Each wall is flat, endless, passes through zero and stands at right angles to its row. A trip goes straight from one point to another. Which walls does it cross, in order?

Walls:
(1): [ 41 -58]
(2): [ 1 48]
Trips:
[-27 -29] to [-10 -74] -> none
[-19  55] to [-27  30] -> none
[-4 25] to [ 20 -38] -> 1, 2
[ 1 95] to [-39 -16] -> 2
[-7 -7] to [27 -5] -> none

Walls:
(1): [-45   1  25  14  23  -2  57 -21   4  38  24]
(2): [ -7 -56  20 -11  -7  16  14  31 -38   9   9]
(3): [-76 -29   3  -4 -49 -19 -18 -12 -65  -7 -21]
Trips:
[-21 -44  66  -8 -42  23 -25 -59  16 -58 -12] to [-12  -4  10  38 -26 -15  25  89  33 -12 -39] -> 3
[-40  16   8 -18  36  53   9  74  34  10 -24] to [-16   0 -12  -4  -4 -19  21 -22  -6 -18  -7] -> 3, 2
[-41  42  25   1 -78 -28 -22 -20  39 -20 -31] to [ -8 -22  84 -22  41  14  46   8 -59 -23   2] -> 1, 2
[  6  14 -63  -6 -15  52 -34  42  -3  -7 -35] to [-44  -2 -79  23 -44  -9  -8 -43   0   5  52] -> 3, 1
[ 20  39  10 -24  32 -13  40 -19 -13  67  59] to [ 78 -23  10  73  21 -38  42 -47   1   5  -2] -> none
[ 68 -24  18  33 -27  15  34 -45 -11 -27  30] to [-52  67  40  47  24  51  -7 -51  -6  13  24] -> 1, 2, 3

Walls:
(1): [-91 -22  30  32  -2  17  11  24  11  56  14   0 -58   3  32  51  34  41
  15  10 -48 -55  20 -16 -17  58 -19 -92  19  13  52  49]
(2): [ 54 -31   3  13  42 -49  28 -27  15 -69 -50  18 -22 -14   1  20   2  -7
 -21 -24  -3  50  19   8 -38 -40   0  17  18 -28 -49  15]
Trips:
[  5   4  81 -37  28 -62 -32 -14   0  46 -19  18 -15  10  35 -61  15   4
 -59  12 -70  15  58   5 -22  -3  89  20 -10 -74  56  43] to [ 27  26 -24  28  28  64  44  49  10 -20 -27  15  39 -54   9 -11 -44   7
 -14 -37  22 -18  74  32  60  22 -52  91  57 -28 -40 -17] -> 1
[-16  -7 -60  47   8 -22   2  17  25 -13 -32  45 -15 -10 -23  35 -21 -54
 -68 -11 -35  59   5  10  14 -14  -4 -44  29 -21  26  54] to [  10    6  -34    5   -1   24  -67   44  -14   61    4   27    0   50
    2   -3   43  -32   24  -19   11   18    4  -18  -27   17 -108  -23
   36   53  -18   27] -> 2
[ 18  22   1  21  29  43 -12  -3 -18  -6  25 -14  18  46 -29  45 -15  16
 -39 -19  42  16  23  -3  22  51 -57 -36 -50  52  28  18] to [ 87  15 -10 -69 -83 -38   8 -31 -30  32  31  -1  39  15  26  30  -4  -3
  26 -22  35 -23   7 -43  15 -40  61 -26 -20  -9  36 -46] -> 1
[-55  -7   4 -30  -1 -23 -10  89   6  -8   3  20 -14  22  37  23 -25 -42
  56   5 -65  31  -2  39  20   7 -34   0 -18  31 -28  -6] to [ 16  55  36 -35 -41 -33 -30 -29   5 -37 -22   1 -26  46 -57  21 -14  -6
  26  56 -14  46  10 -28 -42  29  24  40  61  27  58  67] -> 2, 1
[  3 -26  58   8   6 -14 -21   1 -32  48  -1 -19 -29 -12  30  -5  24 -58
 -58  10  11  -3 -14  44 -31  20  24 -37 -12 -26  13 -29] to [ 50  -4  15 -59  -5  -2  52 -20  28  42  65   6  37   2  58   7 -78 -46
  15 -49  -7   5  17  -2 -16   4 -15  40 -14  -8   9 -34] -> 1
[ -8   8  33   8  52  -3  65  33  29  20 -31  37   3   6  -8   1 -50  26
 -13  38   3  64 -48  96 -25  41   5 -30  44 -29 -83 -37] to [-78  18 -51   9  17 -55  -1  53   5 -13  15  37   2 -34   9  15 -32  30
 -29 -28  40 -31  44   0 -14 -19   1  14  77 -60 -17  45] -> 1
[  6  35 -40 -28  15  31 -63 -22 -18  18  39  48  -8 -16   0   8   5 -13
 -47   9 -54  18 -23 -30 -80  19  12 -40 -24 -26  -2  -5] to [ 27 -24  21  66  39 -61  30  16  -2   6 -93 -32  13  42 -10  84 -10 -38
 -54  53  69   7  12 -50 -55 -26  -6   1  -4 -56 -51  40] -> 2, 1
[  3 -43  16 -25 -22 -21 -30  26  48 -95  92  62   4   9 -53  90  70   1
 -79  -5   8  33  16 -36  12  28 -49  -6 -30   6  11  18] to [ 36  13  75  35  13  32  69  45  -7  67 -32 -22 -16  55   2  -3 -54  22
   9  52 -13 -26 -24  10 -35  56   0 -33 -42  15  -7   7] -> 2
[  15  -14   79   49   67  -25  -34    0 -121  -29   41  -24  -80   45
   43   24   35  -32   40  -14   22   52    3   -1   99   15   42    9
  -15  -35  -30   77] to [  5 -32  87  -7 -13  18 -30 -21 -63   3 -17  33  40  -9  13 -38  81 -14
  -5 -65 -35 -30 -41  20  24  25   0 -15   6  73  24 -52] -> 2
[ 27 -31  10 -65 -46  -7  -6 -67  -1  66 -51   1 -19  25 -10 -20 -23   2
 -15   1 -58 -43 -44 -10  38 -38 -75  20  25  69 -24  -2] to [-35 -10  37  -6  -7  22 -35  21  -4 -18 -20  -4 -48 -14 -24  39 -42  29
  25   4  18  42 -76 -36  -6 -68 -19  39 -21  39  -4  44] -> 2

Walls:
(1): [ 47  52 -28  21 -23  41  -2  41 -31  -1  27 -29  -4  -2   8  24  40  13
 -56  17  56  16  23  23  -5   8 -16 -35 -46  47  11  39 -53 -16  16  43
 -37   6  54  18 -22   5 -49  16 -51  61 -55  24]
(2): [-12 -95  11  57   2   9  34  10  -5   7  88  45 -37  11  10   3  17 121
   2 -14  46 -32 -44 -23  -2 -21 -18 -17 -32  -2 -20  -8 -15  -1 -36  16
  -1  51   2 -12 -38  11   0  28  -2  32 -11 -25]
(3): [-21  47 -41  47  11   0  35  16 -57  33 -26  -6  31 -32  10   8 -60 -52
 -29  -9  65  16  37 -39   2  14 -13 -17 -12  -4  36   5  17  16 -37  -9
 -47 -18 -23 -26 -45   9  -1  -3  16  49 -28  12]
(4): [ 98 -57  -9  -1  38  -2  -8 -44 -24  -7  24  44   8  30 -11   6   4  23
  -6  -4 -49  -7 -71  59  -2 -30  22 -21  29  40  49 -34  23 -27   7  13
 -19  23  52  51  14  71 -42 -20  -9 -51 -38   8]
(5): [-37 -11  35  22  36   7  22 -11 -64  69 106 -12 -39 -34  24  46 -10   5
 -31 -40  -6  34 -32  -2 -47   9 -29  58   8 -16 -13 -62 -32  34  30  -4
  34  39 -64 -27  33   1 -19  29 -39  39  12 -40]
Trips:
[-20  42  36  34   0  55  -2 -52   3  14  -3 -61 -24  55   9  33   3   3
  19  11 -15  13   4  94  38 -33  55  85  -5 -29 -25 -54  77 -39 -28 -15
 -52 -56  28 -79 -11   4  11  11  -1  16 -45  20] to [-35  22 -28  15  18  -5  46  -6 -15 -27  -3 -45 -43  38  -5 -16  12 -11
 -79   7  14  40  14  31 -34  29 -22 -16 -91 -42  68 -54 -17  15   7  35
 -24 -16   5  16  18  26  18  15 -36 -25 -46  26] -> 1
[-22 -28 -22  39  22  -4 -37  26  17 -47  41 -16  29 -28 -35  60  -7  16
 -23   7 -19  34   4 -70  -8 -22  31   5  19  26  13  12 -20  29  20   1
  65 -41 -23 -39   3  18   6  15  50  23   2  15] to [-22  54  14  37  31  -7  -2 -19 -42  34  32  -1  26 -23 -26   1 -59 -29
  -6  13 -45  17 -24 -15  55  -8 -30  25   8  34   8  12  -8  28  -1   8
  -6  20  23  18   6 -61 -41 -16 -29 -52 -27 -25] -> 2, 4, 1
[-26  55  60  21  74   2  59   9  20  37   9 -29  56  -2 -16  -8  28  -9
 -12 -16 -18   4  32 -38  48  -9  -1 -22  10  18 -25 -71   8 -65  -9  23
 -16  17  19 -54  63  20  13  27  11   4   7 -29] to [ 37  31 -14 -52 -17  -5  -5 -31 -17   1   4 -25 -36 -15 -13 -19  56  -1
   4  19 -48  54 -25 -12  40  11 -42  23   5  15  16  33  38   4  52  35
 -43 -31 -45  56  56 -22 -48   1 -18  23  25 -28] -> 3, 1, 4
[ -3 -27  21 -18 -21 -16  -8  45 -25 -34  12   0  18 -22  18  34 -35 -22
 -28 -48 -10  36 -25  27   3 -26  29   3 -24  74  52 -33 -74  -7  14 -58
 -23 -57  -9 -13 -67 -11 -54 -41 -14   1  -5  18] to [-12 -33  -5 -65  12  -7 -51 -32  25 -17  35 -23   3  -2  28 -15   0 -16
  23  -2 -26 -71  14   4 -66  -4  57  33 -12 -59  67  51  36  28 -21   7
 -29 -22 -32   7 -15 -28  14   7  31  -6   8  14] -> 5, 1, 3, 4

Walls:
(1): [-35 -19 -60  37   1  -6  28 -49  10  12  25  18   8 -10 -58  10 -16  10
   2  19 -11  20  14  11 -58  -2 -68  33  -9  13 -45 -32  -2  50  62  22
  33 -33 -18  74 -61  -9 -36 -22 -27 -15 -51  13]
(2): [ 11   0 -60 -67 -24 -40 -16 -17  25 -16 -39  73  22 -10 101  -6  21   4
  -8 -36  25   1  38  36   3  -2 -14 -17 -63  30 -15  29  33 -61 -50  37
  -8 -16 -11 -34 -29  35  19  10 -47 -24 -13  -7]
(3): [  4   9  46  20  39 109  28  32  26  47  24  17 -10  18 -30 -23   5 -10
  40  50  -9  -5  -8 -28  41 -39 -10   3 -11 -14  46 -27 -43 -36  40 -76
 -45   4  44  -4 -16  24 -59 -64  41 -78   5  67]
(4): [ 33  38  42   4 -30  27 -36  -5 -53  13   7   6 -31 -27 -22 -59  19  26
   7  20  40 -15   8 -26 -18  42  39 -64  35 -92 -24  43 -65 -73  20  20
 -27 -17   0 -27 -35   8  41  37 -14  17 -59  -5]
(5): [  4  98 -11   7 -58  26  22   0  55  41 -40  61  35 -14  -5 -14 -34  -5
  21  23 -76  10  34  16  -7   2 -21 -28 -30  61 -18   8   6 -73  -1  17
 -66 -35 -27   9 -10 -27  -6 -15  68   0 -13  -2]
Trips:
[-53 -24 -46  50  -3 -33  13   5 -25  -8   0   9  13 -24  36   5 -56   7
   6  32  25  14 -15 -11  28  44   3  44 -12   7  16  15  37  63  -3 -36
   8  15 -35 -30  -6 -18 -68  25   2 -70 -48 -77] to [-44 -19 -23 -28  25  29  80  22  -8  -7  -9 -13  59  -2 -18  13  40  41
  67  15 -82 -74  53  11  19  29  39 -15 -11  58  83  20 -78  56 -15 -14
   2 -34 -65 -63  93   5   6  -8  29 -26 -45  41] -> 2, 3, 5, 1
[-49   0  12  37  36 -81  71  41   1  18 -51   5 -50 -54   4 -20  25  28
  -8   3 -12 -31 -10   7 -79  57 -27   1  19 -18  46 -30  35  43 -37 -18
 -26  12 -30  41  47  80 -19  -4   8 -39 -34 -27] to [  -2   -1   -8  -42  -17    4   14  -24   20   22   18  -18   14  -48
  -69   59   44   -3  -53    2  -23    1  -13   -5   74   16  -85    7
   -7   23   30   50    1   29   37   23    4    1   14   27 -105  -22
   47   21  -40   25   35  -11] -> none
[  6 -28   8  28  28 -12  -8 -46  10   8  23  34  49 -24 -44  50 -32  35
 -16 -11 -48 -17 -14  75  22 -27 -51 -17 -13 -25 -65 -14  44 -51  10 -50
  31  24   0   9  14  13  27 -35   1 -31 -28 -34] to [-34 -53 -20  78  22 -34  41  24  -6 -43 -15  -3 -15  25 -26  -8  29 -21
   7 -33  34  -5 -16  17 -19  50  13   1   7 -10   2   1 -22  21  44   7
 -64   4 -20 -25 -51 -53 -72 -65   9  49 -24  20] -> 2, 5
[ 13 -54 -47 -13 -20 -22 -19  27 -17  -7 -19 -21 -38  50  -4  33  30 -25
 -18  22  15 -24  63 -15 -67 -12 -63 -25 -27 -36 -12  -6 -39 -22 -25 -44
  36  -5  34  12   7  35  -3  75 -33  41  42 -57] to [-23 -22 -21  16 -69  16  22  -3  11  28 -27 -22  33  43  28 -50   5  44
  -6   8  -3  31 -23  64   7  -6   2 -13  35 -22  -8 -43 -33  84 -71 -12
 -65  -3 -46  -7  46   2 -22  61  14  28  -8 -12] -> 1, 4, 2, 5
[ -6  71 -20  47 -34 -71  10  59 -59 -10   6  27  43  53  58  23   3 -49
  41  39 -16   9  27 -16 -52 -13 -45  28  42  10  50 -38  29  21  -5  26
 -74 -21 -30 -36 -43 -43  26 -72  39  35 -45  71] to [-41  17 -38  -3  69 -50 -20  28  33  26  48  13  39   2 -38 -37   6  22
  23 -93 -19   6  45  26  21   2 -35   2   3 -45  11  28  -4 -36  74 -95
  -4 -50  29  18  44  21 -26  17   8  87  -6  24] -> 2

Walls:
(1): [  4 -15  -6  17  36 -14  62 -90  -9 -34 -13 -27  22 -22  70  16  58  27
 -57 -29  62 -55  25  -3   9 -50  -6   7  -2 -14 -46   0 -30 -20  -5 -15
 -16 -28  40 -47 -51 -36 -21 -82 -49  56  49 -35]
(2): [ 20  23  55  42  27 -33 -18  11 -40  37 -43  11 -40  -5   9  30  30   7
  39 -56  24  11 -13 -24  -8  46   9  -8  15 -21 -69   0  14  24  63  70
 -37  36  -4  -1  60   0 -44  17 -20 -36 -25  63]
(3): [ 35 -44  11 -28   4 -32  19 -61  30  46   0  25   5  65 -19   6 -12 -17
 -47   7  35 -16 -42  77 -16  -5  60  25 -32   1  -6  60   5  -3 -17 -33
  89 -29 -61 -54   4  21  19 -50 -50  52   2  71]
(4): [ -15  -95  -15  -80   32   -2   -2  -19  -49    2   54  -40   -7  -21
  -23   17    2   23 -104  -71  -26   17  -19   59  -14  -77   -6   47
  -49    0  -55   15  -88   56   -3    5   -5   15   13   39   20  -33
   10   22   68   14   33  -43]
(5): [-31  -7  53  -9  25   2 -20 -24 -47 -39 -20  22  14  28  44  -1  16 -51
   7  20  13  83  63  -9 112   6  -3  -6  -5 -21   1  33   6  58   0  55
 -43  50  -6 -37  31  84  20 -40   8  50   0   7]
(6): [-33 -25 -23  19 -15 -17 -19 -61  -5  33 -21 -27 -28 -22  79 -11  37 -32
 -17  47 -19 -43  45 -10 -29   3   2  -6 -28 -59  13 -54  14  -4  38  25
  -6  18 -26  -9 -41 -83 -51 -14 -24 -32  -1   0]
Trips:
[  4 -14 -51  38  -2 -15  31  62 -10 -29 -43   6 -39 -77  20  -2  -7  36
 -82  18  19  37  77  11  57  -9 -74  12  14 -29  12  15  10  32   3  -5
  21 -13  66  61  -1 -32  65 -29  -3 -21  13 -68] to [  38   17 -102  -33   26   34  -36  -52   -6  -20  -32  -66   72  -16
  -11   36  -10   14   32  -19   -3   31  -22   57   28   16  -20    3
  -25   83  -52  -14    2   33  -15    5   20   38   -3   34   16   -9
  -27   24  -37   41  -29  -43] -> 6, 5
[ 26  27 -36  54   6  25  19 -11  -3 -25  10   2 -22 -29  20  28  -6  16
   8 -44 -62 -40  35  13  10 -12  64 -34  63 -28  25 -67  26 -36 -31  37
 -52  12 -11   6  35 -34 -12  70  55 -31  20 -39] to [ -2 -20 -49 -13 -25  19 -27 -10 -42   9  13  41  45  28 -13  52 -16 -64
  33  15  -5 -46   5  24   0 -42  16  18  35 -44  35 -27 -22  -7 -15 -47
  28 -26  45  44 -58 -20  69   5  -7 -35   4  67] -> 2, 3
[-27  17 -49  -9  59 -39 -52  58  10  23  30  30 -42  37  30  18 -16 -52
 -70 -42 -24   3   1  30  10  27 -19 -72 -41 -22 100 -71 -54  49  71 -43
  17 -15 -59  11 -48 -75 -36 -16 -62  10  94  -3] to [ -2  10  60  -9 -31  59  19   5   7 -17  16 -23  54  18  30 -73  47  47
   8 -77 -95 -40  24  49  36  46  67 -12 -40  11  28 -26 -15  39  -5  22
  22 -44 -81   1   2 -21 -65 -72  11  24  43  27] -> 5
[ 13 -39  21  21  -2  44 -30  30 -21 107  34  30 -36  15 -17 -49 -34  55
 -27  34  -4  43 -26  -7  41 -32  48 -80  11 -39 -36 -39  48  10 -35 -27
  14  -6 -31  57  40 -34  70   3   2  -7   9  51] to [-53 116  40   3  41  -7 -42  -3  30   5  63 -37 -24  58 -25  37 -29 -62
   7  34  11 -29  26   9  12 -29  34  57 -12 -39 -23 -40  11  41  46  67
  -4  55  -1   1  -7  62  52 -18   8 -16  -1 -33] -> 5, 4, 3, 6
[ -7 -18 -21   3 -77  10 108  41  -7  45   1  51 -52 -54 -31 -94 -20  15
 -62  23 -46  25  -3   0  22  41  57   5 -26  28 -25 -30  -3 -32 -12 -21
  25   4  -4  30 -62   2  11 -29 -64 -50  36  12] to [  1 -43  32  16  39  25  20  34 -44  78 -37 -11  -3  13 -11 -40  23   3
 -69 -19   5 -12  12  13  -1 -11  -1   4  24  -2  22  33  14  54  67 -52
 -24 -11  23 -48  30 -18  -8  -3 -24  15 -46  26] -> 4, 1, 2, 5

Walls:
(1): [ -7 -43  -3 -15 -40 -18   8  -1   2 -59  51 -41  52 -38   0  19 -46 -69
 -28 -21 -20 -27 -32 -41  33   2  -3 -28  31  29  -2  29  51 -31 -46   5
 -35 -31  21  -5  32 -26   1   3  -1  -6 -15  55]
(2): [-10   2 -11  -5  31 -23  10  13  35  43  58   9  43  -2  13 -17  17  55
 -44 -41  -2 -16  -6  16  22 -63  65  38  14 -11 -36 -30 -15 -52 -31  12
 -29  13  71 -18  30  12  64  42 -54 -34   7  -7]
(3): [-24 -23 -16 -38  17 -17  -4 -15   7  -1 -23  64  -6  14 -31   8 -12  -2
  14 -10   1  28  20 -59  45  10 -16 -35  31  49 -56   1   4 -25  52  -2
 -13   7  -3  24   9 -17 -44   0  48  30  49   9]
(4): [ 13  -4 -15   9  12  -8 -31 -13 -33 -90  29  48  37 -11  -4  39 -40  68
 -39   0  33 -34 -23   1   9  24  -5 -52 -11 -45 -31 -51 -20  -3 -27  41
  -9   1 -26  38  86   2  -1  -3  31  19  28  -1]
(5): [ 34 -41  15 -20  45   7 -33   9 -44 -29   1 -75   9  -8 -24 -36 -54  15
 -14  25 -21 -33   9 -23  25 -82  38  12  44  92 -22  24  27 -22  39 -22
   4 -11 -16  -9 -65 -24  -4  14 -62  10 -52   4]
(6): [-49  17 -15 -36 -45  32 -16  31  18  32  20  12 121  -5  -8 -19 -48 -13
  27  57  -5 -31 -27  21 -13   7 -30  14   5 -28  -2   1  18 -28  86  -2
  35  39  32 -10 -69  -7 -33  -7   1  31 -34  49]
(7): [ 14   5 -18  10  22  35   8  -7  21  19  23   1   8  59  20 -23 -12  14
  -4   1  41  44   7  24  31 -25 -21   3  18  -7  -9  32 -38 -12  -7 -20
 -37  39  42  -5 -18  56 -50  -4  50  -7  25 -52]
(8): [-29 -22 -24 -31  42 -48  -5  11  -6 -29  15  21   8  12  29 -26 -36  76
 -33  -2  20  33  47 -37   8   3 -27   9 -26  48  36  20  25  29  29 -64
 -41 -14 -11  14  16  32  29  -6 -48  84 -47 -30]
(9): [  68   10   62  -28    4  -20  -14  -13   -1   -2   65  -14    9  -12
  -64   47    1   39   26  -36   -7    8  -12   20   -9  -14  -24   39
   19   44  -30   25  -33   21   11   27  -56  -16   25   26   13    2
  -56 -114   19  -24   18   -1]
(10): [-42  26 -24   9  45 -46  26   0 -38 -15 -35  27 -56  11  19   3  -7  30
  51  29  39  32  -8 -17   4 -37   1  -1  26 -28 -24  33  23  35  -7  -8
  39 -15  12  16   0 -14 -15   0  40 -19  31  51]
Trips:
[-44  28  36  11 -43 -30 -10  29 -30  12  12  24   6 -12 -22 -10 -23  48
 -76 -27  23 -18 -70 -38  -4 -25  49  26 -12  38 -24 -16 -10  41  29  33
 -52  34  31  21  16  -1  -9   9  15 -24  22 -27] to [-36  12 -17 -26  29  46 -69  -7 -29 -19 -13   6  -4  18   8 -27  21  14
 -34   9   1  57  49 -36  57  -6 -12  15  38  20 -28  58  -8  36   5  23
  27 -55  36  12 -64 -42  -3 -66  -9  16  19 -45] -> 10, 1, 4, 2
[-25  25   6  48  18  40 -14   8  39  70  11  53 -16  29  -9 -18  -6 -13
 -45  35   2 -18  -8  46 -23  -9 -19 -46 -68  26  30  28  -4 -87   1 -40
  11  51 -52 -12  13  44  -6  16 -17  14 -12  40] to [  3  11  -9 -53  22 -10  28   5  56  15  39   0 -65   7   6 -24 -92 -11
  37   9  11 -38 -12  22   6   7 -28  16   2  51 -21 -12  -2   6  25   7
 -55   4  94  -1  40  45  21   3  32 -22  36 -18] -> 3, 9, 1, 10, 6
[  29   45   25    0 -105    9  -45   61  -39    6    6  -19   29   19
   16  -52    4   41  -35  -36   37    1   12   28  -24   -7  -63   23
  -40  -23  -27    0   40  -13   17   20   -6   27  -33   26  -34   49
   28   27  -49   18    8   -4] to [-41 -19   5  10  55  35  11 -30  18 -22  10 -16  -9   1  29 -19  21 -18
  10 -57 -12 -30  26  17 -20 -26  50 -38  18  -5  28 -24   6  22  68  56
 -75  28   8 -51  51  -3  -7 -39 -41  39  30 -28] -> 9, 6, 3
